Rows are points. The points of each table are mixes of a few directions, plus a little noise. How many directions does each table use, and how many do they share? Where both have some left over, give the other angles between the two spaces (their principal angles), to ten degrees, smallest first.

First (7 x 2):
[[ 15  -8]
 [ 36 -19]
 [-51  27]
 [ 14  -7]
 [-20  11]
 [ 49 -26]
 [-43  23]]
Second (6 x 2):
[[-34  18]
 [ 60 -30]
 [-21  11]
 [-42  22]
 [ 22 -11]
 [ 16 -10]]
Directions: first 1, second 1, shared 1

First (6 x 3):
[[-21 -12  -2]
 [ 25  20  32]
 [-38 -18   7]
 [ 28   8 -39]
 [-22  -6  27]
 [ 28  10 -25]]
Second (5 x 3):
[[  0   2   2]
 [  0  -4  -3]
 [  0  38  26]
 [  1 -60 -40]
 [  0  23  16]]
Directions: first 2, second 1, shared 0; angles 40

First (5 x 4):
[[ 35   1  -6   4]
 [ 23  -8  -2   3]
 [-60 -36  16  -6]
 [-14   4   1  -4]
 [ 13  35  -6  -1]]
Second (8 x 4):
[[  6 -52  14 -19]
 [-16  11  14 -41]
 [ 17  24 -20  38]
 [ -1  -8   2   1]
 [-22  36 -16  39]
 [  3   4  -3   4]
 [  7   7  -6  11]
 [  9 -20  16 -39]]
Directions: first 2, second 3, shared 2

First (8 x 8):
[[ -6   8  56 -11  10  60 -58 -28]
 [  2  -2 -24   5  -3 -25  25  13]
 [  4  -7 -37   7  -8 -39  39  15]
 [  1  -3 -24   4  -4 -24  24  11]
 [  1   1  -4   0  -1  -5   5   3]
 [  0   1   8  -1   2   8  -7  -3]
 [ -3   3  28  -5   5  29 -30 -13]
 [  0   1  -1   1  -1  -1   2   1]]
Second (8 x 8):
[[ 13  28  12 -13 -35  -6  10 -37]
 [  3   4   2 -13 -29 -33  18  -7]
 [-12 -18  11  -7   1 -14  -8  18]
 [ 12  29  21  -5 -13  32 -14 -41]
 [  7  14   0   6   7  26  -7 -16]
 [ -9 -25 -25  13  25 -12   8  38]
 [ -1  -6 -15  19  36  33 -11  13]
 [-12 -25  -6  -1   7 -26   4  32]]
Directions: first 1, second 3, shared 1

First (7 x 9):
[[  1   5  -3 -14   4  -6   3  -5  -2]
 [  8  19  -2  15 -19  24  -7  14 -13]
 [ -8 -55   2 -20 -31  -8   5  16   9]
 [-12 -22  -7  -8  -5 -27   1  21  28]
 [-10  19   8 -14  24   3 -10 -14   4]
 [ 13  37   9  47  28  29  -6 -30 -23]
 [ 11  -1  -7  -8  -4 -14  13  -4  -4]]
Second (8 x 9):
[[  7   2 -17 -20  16 -16 -28   3   1]
 [  7  -6   4  19 -14  13  19  -8   6]
 [ -8  -8   0  -1   1  -6  17  20  -7]
 [-12  -2  13  12 -16   1 -48  -7 -12]
 [ -5  36  17 -13 -13   7  11 -34   6]
 [  9  19   5  -9 -27  -1  -8 -32   3]
 [ -3 -25   3  20 -10   5  34  23  -5]
 [  2 -16 -26  -7  60  -3   3  37   9]]
Directions: first 5, second 5, shared 2; angles 60, 60, 90

First (9 x 11):
[[ -7  17 -26  14  -4  11   5  -7  -9 -15 -20]
 [ -4   0 -34  30 -46  30  27 -26  33   7  -3]
 [  8   7   0 -27  33 -29 -23  11 -13 -13   0]
 [ 10 -12  28 -36   4 -16  -2  -3   5  20  29]
 [  5 -29  27  -2  11 -22  25   2   5   2 -11]
 [-14  18   5  10  -7  17  31 -11 -34  -7 -30]
 [ -6  10 -10 -17   9  -5 -34  18  30   8  25]
 [ 18   4  -6 -10  -5  -1  -3 -20 -25  -6   5]
 [ -9 -17  17  39   8  16 -26  36   9   3   3]]
Second (9 x 11):
[[  2   2  14 -19   9 -11  11  -5 -20  -1  -5]
 [  4   3  23 -29  15 -18  15  -7 -30  -2  -7]
 [ -2  -2  -9  12  -6   7  -6   3  13   0   3]
 [  3   3  21 -27  14 -17  15  -6 -28  -2  -7]
 [  4   3  22 -29  15 -18  16  -7 -30  -2  -7]
 [ -3  -3 -20  26 -13  15 -13   6  26   2   6]
 [ -5  -4 -30  38 -19  24 -21   9  40   2   9]
 [ -7  -6 -45  57 -29  35 -31  14  60   4  14]
 [  4   3  22 -29  15 -17  16  -8 -30  -2  -7]]
Directions: first 6, second 1, shared 1
